Each row is a point. Two turns around zero, p and q, are shown by what they do to some points. Where does a point land after both, in the order given? Backwards means that the second turn is done in reverse. Each puzzle has new turns, and all numbers are rounded.
In the rows, 128 means zero.

Turn p:
[163 106 109] -> [101 105  99]
[140 194 103] -> [162 171  82]
[142 116 154] -> [137  98 134]
[ 67  97 146] -> [112 138 196]
Turn q:
[160 155 122] -> [120 166 111]
[127 151 147] -> [127 150 148]
[ 98  40 134] -> [172  46 125]
[126 166 109] -> [ 91 150 129]
Where do these land?
q, then p: [121 113  97] -> [ 96 136 139]
p, then q: [103 143 120] -> [120 154 141]
q, then p backwards: [129 154 225] -> [ 47 168 171]
p, then q: [118  76 107] -> [124  92 172]
p, then q backwards: [163 153 140] -> [152  90 124]
p, then q: [134 130  80] -> [ 81 120 137]

Turn p:
[150 148 111 202 123 152] -> [146 189 154 174 119 148]
[149 133 112 109 145 142] -> [127 140 134 120 142  94]
[118  51 145 137 118 144] -> [158 103  72 160 156 142]
[146 150 122 136 153 119] -> [113 139 151 140 116 106]
[136 123 123 106 126 148] -> [135 131 124 113 152 115]
[152 153 140 109 122 110] -> [128 110 165 114 124 116]
[ 84 124 117 120 133  77] -> [108 104 100 110  76 135]
[ 96 136 146 109  80 118] -> [135 104 127  88 125 172]
[122 135 137 124 150 143] -> [104 133 127 132 143 123]
Turn q:
[114 103 123  88 110 136] -> [131  90 124 101 133 152]
[ 99 157 116 101 174 140] -> [142 171 108  81 133 141]
[148 159 125 134 125 109] -> [119 145 141 131  98 110]
[153 116 116 137  97 106] -> [125  96 145 143 111 104]
[132 128 168 141 115 138] -> [104 131 136 157 133 150]
[128 116 149 131 225 153] -> [170 195 146 120 187 150]
[107 128 119 142  96 130] -> [112 107  99 138 122 120]
[139 137 116 139  93 147] -> [131 110 111 152  99 131]
[133 107 121 138 117  93] -> [118 105 144 130 137  96]
Where do these land?
p, then q: [ 99 114 177 108 115 140] -> [170 125 113 118 169 148]
q, then p: [154 162 121 182 111 141] -> [153 153 151 143  84 164]
q, then p: [117 126  86 105 104 136] -> [170 119 109 110 130 106]
q, then p: [132 173 112 159 137 113] -> [132 131 157 106  84 145]
q, then p: [138  96 161 114 132 105] -> [ 96 103 115 150 152 136]
p, then q: [106  98 138 125 150 124] -> [146 114 104 123 142 102]
p, then q backwards: [151 126 101 103 147 138] -> [121 130 103 146 148  97]
